Rows are points. A path goes straight from each point to the next, and from the last back to the first. The post is the endless flat space through its rows: a point in 2 columns, a line in 3, a plane in 4, and so on, so that a path can go around it. How many times does the path go around the post? Going back the other way cancels.

Post, 2 rows:
[[-22   9 -10]
 [ 40 -32   6]]
Path, 18 rows:
[[  2  17  20]
 [  1 -26  18]
 [ -1 -39 -25]
 [  9  14 -36]
 [ 35  -7   6]
 [ 33 -12  33]
 [ 28  -9  11]
 [ -4 -19  28]
 [ 55 -80  20]
 [ 18 -36 -31]
 [ 40  -9 -18]
 [  1  12 -39]
 [-25  36 -17]
 [ 29 -12  23]
 [-16 -20  14]
 [ 21 -54  -8]
 [ 63 -17 -39]
 [ 95  -5  16]]
Times around: 3

Post (10 x 11):
[[-30  14  43   5 -33 -14   0  -9 -25 -51  -7]
 [-48  32  33  38  16 -59  -2  39 -30  -6  10]
 [ 29 -43 -10 -61 -34 -23  16 -24  35   9 -47]
 [ 30  38 -15  29  12  40   1  11  49 -48   3]
 [-23  53 -15  21 -19 -44 -10   4 -58 -28  34]
 [-46  11  14  17 -11 -42  63  -8 -35 -36 -32]
 [  5 -42   4   8 -23  -6   6 -26  40  12  30]
 [-25  33  14 -27   0 -30  18  27 -34  -7  46]
 [ 74 -11 -10 -10  28  76  14 -38  33   5 -79]
 [-14  -7   1  -7 -67   2  16   2   4  12 -14]]
Path:
[[-10  13  29   2 -25 -56 -13  48  12 -30   2]
 [ 26  11 -40 -21 -15  -1  51  -6 -28 -46 -10]
 [-32 -13 -20   0 -24  32  45 -23 -23 -69   3]
 [-31   1 -28 -18 -21  15   0   1  31  11  10]
 [ -1  11   2 -33   0 -40   7 -33 -20 -12 -11]
 [ 39  11 -23 -25 -28  -8  40 -53 -13   5   2]
 [ 25  57  10  39 -21   6  49  -5 -50 -11 -44]
 [  2  -9  16 -13 -64  -8  30  18 -12   7 -26]
 [ 10  -8 -28  10   5  -7  24 -22 -45   0  20]
 [-24 -12   9  -6  14 -66 -44   6 -39  19  -9]
 [-87 -10  21   2 -93 -30  20 -29  11 -13 -17]
 [  8  28  72 -24  -9  27  29 -26 -19  25   7]
 [ 19  25  -1  22 -15 -22  22 -33 -19 -63 -11]
 [-20   6 -14  57 -11 -20  68  30 -31 -62  17]
 [-43  -6  -9  31 -30   0   3   9 -42 -27 -32]
 [ -9   8 -32   0  -4 -11 -51 -22 -27  10 -45]
 [-30 -47  12 -11  -8 -30 -26 -38   7  37   2]
 [-22  38  16  44  18 -32   7   1  17   1  23]
 [ 12  59  43   3  14  -9   0  38  43 -22  33]
 [ 45   6 -25  -6  13 -46  38 -11 -64 -33 -11]
 [ 11  -5  19  27   7 -32 -35  12 -27 -18  17]
 [-30 -21  40 -29 -56  32  24 -13 -20 -22 -25]
 [  6  10 -25  27  16 -17  18 -44  12 -47 -17]
 [-45  37  89 -28 -50  -3 -23  15 -14  30 -13]
 [  9   5  16 -27 -50 -57  81 -20  11 -39 -23]]
Times around: 4

Post (17 x 18):
[[ 46  31  -8 -11 -29 -34  12  23 -16  22 -16   2   3 -32 -16 -11  49 -10]
 [-28 -32  32  43  45  48 -35   3  12  -4 -29  18 -40 -30 -19 -40 -11 -12]
 [  2   2 -18 -25  20 -30  35 -24   9 -37  45  29 -18   6 -18 -20   8  25]
 [ -6  27  39 -32  16  11 -34 -14 -22  47 -46 -17 -23   3  24 -27  -8   1]
 [-35 -41  10 -21   0   4  14  50  -2  -4  55 -18 -13  46  38 -39 -47 -24]
 [-50   9 -20 -23 107  19  27  -2   0 -10  21   7  -4  59  37  19 -28   6]
 [  8   1 -53  14  42 -11   2   1  31   1  52  -6  -5 -16  31 -26 -45  30]
 [-10 -34  23  -7  11 -16  -2 -15 -38   4  28   9 -29  57 -13  -4  50  26]
 [-20 -23 -32 -38 -64   2   7  43  36  31  -5  22  17 -42   8   3   9  41]
 [ 26 -33 -25 -15  50  18 -37   4 -34  23 -52  -4 -17 -44  31 -26  38  23]
 [ -7   0 -61  -3 -65 -18 -17   5  22  -8  23  26 -25   1 -24 -20  14 -13]
 [  5   1  -2  -6  61 -30  -1 -44 -12 -18 -31  19  54  11  35  37 -31   9]
 [-53 -27  17  14 -13   8 -19 -14 -31  34   7   6 -26 -11  86 -12 -33 -62]
 [ 12  37 -28 -29   4  46 -10 -16  43  -3 -16 -43  10 -40   7  34 -22 -22]
 [-24 -22   8 -15  74   6  36 -54   3 -17 -35 -30 -52  78 -25  56 -32 -21]
 [ 35   8  -4  -7 -30  64  31 -43  -4  22  -8  28 -31  36  16   4  -5  -9]
 [  8 -20 -14 -18 -16 -16  21  32   8 -10  16  -6   0  48  92 -18  28   0]]
Path:
[[-25 -17 -34 -29  32  36 -20 -14 -23 -10 -14  36  -9  44   4  -3 -38  13]
 [-35 -30  38  -7  -3   4  33 -11   5  29 -22  -5 -37  32  47 -14  -5  14]
 [-25 -79   2 -30  42 -16  -3 -47 -32   7 -30 -60 -40 -17  52 -60 -48 -56]
 [ 46 -14 -17 -38  56 -15  -9 -41 -29 -17 -34 -17 -11  -8 -36  12  -3 -26]
 [  0  -9 -19 -20  73  14  -4 -36  19   0  35  -5  -7   5  52   3 -54  46]
 [-15 -37  12  -5  80   9   4 -95 -36  -1  17  -8 -72  13  55  16 -36  19]
 [-35  23 -39  12  52 -41 -13  36 -18  16  -3  15 -19  18 -53  43 -27 -38]
 [ -8 -14  37  -6 -40  -8  25 -11  -9   8  11 -17  -8   7  56   5 -55 -36]
 [ -3  -4  14 -55 -10 -10 -49 -11 -12  12 -59 -11  29   6   5 -28 -38  53]
 [-11 -27  11 -36 -30 -34  61  -1   3 -22  12   0 -37  12 -38 -43  42   0]
 [ 10 -46 -29 -54  -6  41 -12 -44 -24  23  13  10 -20  10 -21  -1  18  26]
 [ -2  32   4   6  87  10  -3  -2  13  20 -14  -2  -9  -5  27  24   9 -22]
 [-32   4   2 -21  29  17  24 -23 -33  17   0  30 -55   6  54  24 -55 -30]]
Times around: 2

Post, 17 rows:
[[ 55   9 -16  -8  16  46  18 -48 -33 -16   0   4  57  -5  19  34 -25 -54]
 [-59  23  52 -15 -11  24 -62 -46   0 -37  13  10 -25  11  -1  37  56  40]
 [ 37   8  25  16 -20  30  78 -22 -27 -22 -30 -62  66 -34 -16   5 -33 -84]
 [ 42 -19  -5  39  14 -18  61 -42   2   0   3  32  94  -6  12  36 -51 -71]
 [-25   4  58 -45   5 -12 -20  24  46  -3   8  40 -43 -46  -9 -10  -6  34]
 [-52  21  15 -17  26  24 -32  16  14 -34  14  -9  17   2  -2  49  27   7]
 [-18  35  18 -31  -5 -56  23  16   8  14  11   6 -34  -5 -14  14   6 -27]
 [ -3  -2  -5   2 -23 -19  24   3  45  46 -23 -32  -9 -21  -1  31 -21  17]
 [ 29 -20   7  12   9  39  53 -25  51  -4  -8 -58  22  37  -9 -11 -42 -93]
 [-37   2  63 -23  19 -32 -55  49  30  34 -32   6 -10 -21  16 -30  37  59]
 [-12  47  11  -5  46  26 -38 -41  55 -39 -23  13 -14 -32 -51  27  63  28]
 [ 48  -4  33 -13 -15 -42  -2  30  47  -2  18 -16  18   0   3  26   8   6]
 [ 12 -12 -25  -1  -2  15 -50 -11  -1 -59 -22  -2  -1 -12 -30  14  16 -16]
 [ -1  -6   0   5  43  30  -7 -53 -13 -29  29 -27  32 -10 -33  -1 -15 -14]
 [ -8  -1  38 -22  10  -3  24  26  -2   0  -9  13  -2  24 -22  -3  -4  41]
 [ 41  29 -34  46  -9   1  34 -38 -12 -33   6  13  46   2  33  -4 -71 -19]
 [-29   5 -13 -10 -26  39  -1 -16   3 -18  18  -2  10 -29 -28  -5  59   3]]
Path, 7 rows:
[[  8   4  -6   2  -4  11 -13 -38  76  15 -34 -60 -26 -30 -63  21  14   1]
 [ -9  44  15 -42  13 -23  -2   3 -16 -32 -39  -2 -36  10 -10  26 -20 -81]
 [  4  68  -5 -27   4 -44  14 -43  66 -54  17  50 -45   3  -6  60  24  -4]
 [-70 -14  52  33 -16 -47  31 -19   5 -12 -19  11 -16  30  29  31 -20   3]
 [-14  -5  10  12   0  -2 -14  24   8  -9   0  -2 -14 -31  -8 -18  21 -14]
 [-21  27  12  35 -14  -1 -35   9  38 -22   9  37  24  -4   4   7  12  37]
 [ 39  -7  75   5 -17  -3  23 -18  11  23 -27 -17  52  -6 -13 -19  15   7]]
Times around: 1

Post:
[[ -3  15 -17   5  36  -5   6  -8  -3  -8  -2   9  15  33 -19   0   4  39]
 [-19 -13 -22 -61 -10 -11 -12 -13   4  10  30 -27  -1 -41 -23  45   9 -15]
 [ 45   3 -14 -39  13 -42 -29 -26  12 -11  -6 -18  11 -13  42   0 -58  -7]
 [ 32  18 -12  30   2  -3 -15  14 -49  36   2  29  -3  25   0  -3  14   1]
 [ 25   7  35 -13  -7  13 -41  23  36 -22  20  -3 -15  18  20 -31 -26  12]
 [ -8 -35   2  27 -15 -17   6  38 -11  21   6  22   5 -26 -17  26  22  57]
 [-29  18 -29 -10  53 -36 -69   3  37 -31 -40  37  19  24  -4 -19  33  -2]
 [-31  -5  -4 -27 -20 -11  37  20 -16  18  17 -26 -25 -25 -11 -21  26  -2]
 [ 91  19  -3   6 -49  70 -52  18  11  -8 -23 -87   4  -5  13 -17 -22 -13]
 [ -4  16 -18  10   6  -5  45  -3  13 -52   8  26  31  41   5 -19  35   2]
 [ 16 -16 -37   8 -23  14  28  21 -13 -37  34   0   9 -23 -16 -36  -7   8]
 [ 65  12 -35 -58  64  54 -17 -16   4 -40  -6  -2  21  -6  59  20 -19  12]
 [ 35  38 -12   6 -21  16 -17 -24   1  -3  26  21  71 -21  51  -7  -9  45]
 [ 39  10   1  45  35   4 -15  56   2  -2  36   6   6  25  33 -48  26  24]
 [-61 -36  -5 -16 -16  -8 -37  -9   1  27 -24 -30  20  14  36  13 -47   3]
 [  6   5  17  13  -3  -2 -24 -14 -25   0  27  -1  24 -30 -14 -30  14  -4]
 [ 19   6 -25  92 -19 -13  11 -34 -30 -15  36  25   1  33  42  -9  10  62]]
Path (26 x 18):
[[-27  20  -6 -10  18  33   5 -21 -24  -3  17  15  16 -10   1   8  21  -5]
 [ 28  60   4 -57  39 -16 -18  14  43 -41  59 -47  -2 -34 -15  18  20   0]
 [-40  -1  -9   9 -21  -1   3  -9 -53 -17  30  40 -10 -27 -25 -10  14  47]
 [  6  28   6  -3 -32  40  19  38   3 -28   5 -18 -25   9  -1 -33 -47  23]
 [ 23   1   9 -28  55  91 -35 -35 -42   1 -30   8 -30 -28  13  20  -7  15]
 [100 -17  -5   2 -50  73  26  45 -22 -23  29  12 -48  18 -10 -35 -61  30]
 [  0   9  10  -3  11   9 -62   6  36 -23   9 -22  39  27  30  -9  17  37]
 [ 48  10  15 -24  30 -17 -27  68  38 -74   9   3  29  -4  18 -14   7 -40]
 [-26  -6  13 -36 -21  15 -29 -43  33 -18  29 -19  29 -31  -2  41 -43  49]
 [-29 -39 -18 -29  39 -49 -57  -3 112 -83  20   3  -6 -43  21 -19  32  -7]
 [ 48 -29 -11  -3 -58  40 -26  52  19  -6   9  11   1 -45  -4  27  41  32]
 [ 16 -28 -67  49 -12  13  18 -16 -79 -12  -6   8   1  21  28  20  24  25]
 [-26  28  33 -21   7 -20 -72  39  37 -16  32 -35 -15 -12 -16 -43  -4  -5]
 [ 17   1 -40  23   9  32   4  15  -2   3 -44  13  16  29  14  15 -18  43]
 [ 54 -17 -75 -21 -18   2  11  10  60 -42 -13  17  37 -18  22  -1 -22  56]
 [ 37  10   3 -12 -22  28 -27  35  77 -44   7  -5  59 -30   6 -26  36  38]
 [-14  -1 -28 -40  -7 -18 -49   3  79 -51  19  49  29  -8 -13 -26 -18 -20]
 [ 24  38 -70  22 -41  36  15  27 -18 -35  24  63  48 -23  23 -10  38 -25]
 [  6  37  -7  -9 -25  36 -70 -28  -9 -14  20  27  24 -15 -10  14 -23  57]
 [ -3 -26  18  -9 -15 -34  26   5  16 -18  53  14  13  55  41  36   9  14]
 [ 33  -5  30  20   0  50  46 -38 -35  40  36 -59  -9  51  31   1  23  18]
 [  5  10 -16 -42  77  79 -63 -37  -2   2 -40   3   4  10   9   4 -29 -22]
 [  5  14 -19 -46  26  52  45  13 -44 -26 -31  62  38  -6  25 -21 -34  13]
 [ 21  24  13   5 -32  33 -32  -7 -37 -42 -17  -8  -7 -24  15 -33   7  34]
 [ 55  -4 -23  48 -51  -1 -52 -38  31 -47 -16  27  21  27  39  35  -1  44]
 [-15 -44  13  27  -3  -6 -28  -3  15   4 -26  -4   6  29  27 -24 -48  40]]
Times around: 0

Post, 17 rows:
[[  3 -41  28 -49 -11  16 -23  -7  34   2  10   8 -33  -4  13 -26 -14 -37]
 [ 23  -1  48  -1 -51  20 -35 -21  -2 -17   3 -23  -8  14 -33  13  -7 -24]
 [ 15 -17  -7  -8 -14  -3 -48 -28  31  -6  44 -26 -37   2 -30  17 -20 -11]
 [ -9  -6 -29  36  13 -50  13  26   6  40 -20  28  50 -51  16 -18   3  28]
 [-16  21   4  -3  30  -3  20   9   5  39   3  10  37 -17  18   0  -5  38]
 [  9 -32  23  -8   9  -5 -16   6  -7 -16  42 -25 -32 -11  42  -8 -25 -18]
 [  2 -28  20 -34 -12  33 -34  -4 -15   2 -14  17  -6 -11 -29  45 -18 -57]
 [  5  45 -24  -3   8   2  13  39  24 -34 -29  25   6 -52  -3 -13   0  45]
 [ 26 -23   3 -78  -9  -7 -35   0  55 -17  -1 -45 -26   8  -8  22 -59  20]
 [ 34   4 -11  18   0  38  21  28  23  -3 -35  34  13   6   6   3  -3  60]
 [ 48  -6  37 -22 -19  12   8   6  -4  16  27 -17 -22 -10 -43  -1 -46 -22]
 [ 23  29 -28 -24  19   4  -1  42  -9  28   7  58  72 -52  26  -2  26  63]
 [ 33   6 -38   4 -21   4  29  30  -3  58 -15 -30  21  -5  22  -9  32  13]
 [  5 -65  43 -45 -18  14 -37 -57 -31 -12   1 -22 -53  -2 -27  10 -25 -38]
 [-22  21 -25 -31 -24 -24  10   8  43  -3  -7  47 -34 -21  31  10 -47  39]
 [ 34  25 -58 -12  24 -28  28  -5  12  -3 -21  44  46 -18  34  -6  -8  24]
 [-27 -41   8 -26 -13 -23  21   6  -9  -3  39 -11 -10   3  -5  -7 -10 -12]]
Path:
[[ 14 -12 -12  -5 -31 -43 -11  18  38  23 -11 -34  19  -8   8  34 -29  15]
 [-39 -26 -28 -83  25   4 -39  47  25  33 -13  89  23 -97  80 -12  10  20]
 [ 61 -42  10 -69   2  37 -42   2  35   2  18 -28  -4   2  61  29 -53 -43]
 [ 45 -47  16 -27  31   8 -21  51  36   6  46 -85   3 -28  39   3  -5 -11]
 [ 54 -12  -8 -54  -5   3  36   0 -29 -14 -24  -9 -13   2  27  -2  -7 -39]
 [ 11  -6  27  -9 -28  21  11  -2  16 -11   7 -11 -94  -2  -8 -24 -26 -38]
 [ 95  46 -50  52 -12 -30 -28   3  48 -26  28 -23  -8   9 -23  -5 -60  -2]
 [ 47 -50 -32 -49  41   4   9  31  14  85  26 -26  31 -19  54  -5 -44 -13]
 [ 53 -29  18  -2  65  46 -17   1  29  31  -3 -97  40  12   2  -6  16 -32]
 [ 25  17 -31 -32   3  16  -5   0 -13 -12  28 -64 -26 -30  19 -27  28  62]
 [ 11  30  15  25 -37 -12 -11  25  -8 -24  24 -27 -16 -10 -40  30 -69  27]
 [-19   6   8 -19  -2 -20 -42  15 -11  14  39 -47   6 -18 -25 -29  23  -8]
 [-53 -49   5  13  11 -73  50  23 -14 -33  30  25  11 -20  22 -37 -55  13]
 [ 26  45  46 -52 -19  83  37  30  31  21  40  77   9 -15 -13  26 -49 -23]
 [-33 -28 -21 -46 -39   1   7  45  53  32  15  32  35 -46 -21   1  -1   5]
 [-20 -57  -9  23  16 -59  23 -11  34   3  -7  60  -9 -17  58  20 -86  57]
 [ 32 -10 -27 -39   9 -24  43 -15  18   5  -5  -8  -3  19   9  -5  22  53]
 [ 27  27 -34   9  10  22   7  39  -5  13 -13  19  34 -10 -14   4  37  10]
 [ -4 -29 -28  12 -50 -33   7 -19  11 -19 -10 -29 -74   9 -21  -5 -47  35]
 [ 15 -35 -12 -26  52   7 -77  16  31 -43  15  -8   7 -57   7   3 -33  61]
 [ 13 -31   1 -30 -22  -9  47  -8  21  29   6  20  19 -11   4  13 -23  50]
 [ 25  -7  74 -44 -21  49 -37 -10  24   0 -31  20   4  -9 -43  48 -23 -35]
 [-24  20  -7  37 -28  -8 -13 -10   2  28 -57  22  -5 -18 -44  36  15   8]
 [ 12 -24 -39 -24 -23  -5 -63  17  64 -52  11 -53 -32  20  10 -12  10 -19]
 [  4  11   9  10 -42  33  14  18  11  13  14 -27 -21  14   8 -25  13  11]
 [ -7  33 -52  22  -4  -5  -1   8  29   4 -29  26 -23 -41   2 -15  -6 -33]
 [ 55 -16  54 -42 -12  58 -31  35 -12 -12   7   7 -23   6  25 -36 -14  28]
 [-16 -45 -29 -27   7 -32  20  -5   1  14   6 -32  -2   6  21  -6 -27 -53]
 [ -5  20  35 -16  12  41 -38  15  18 -37  27  75   0 -51  32  -8 -10 -25]]
Times around: 3
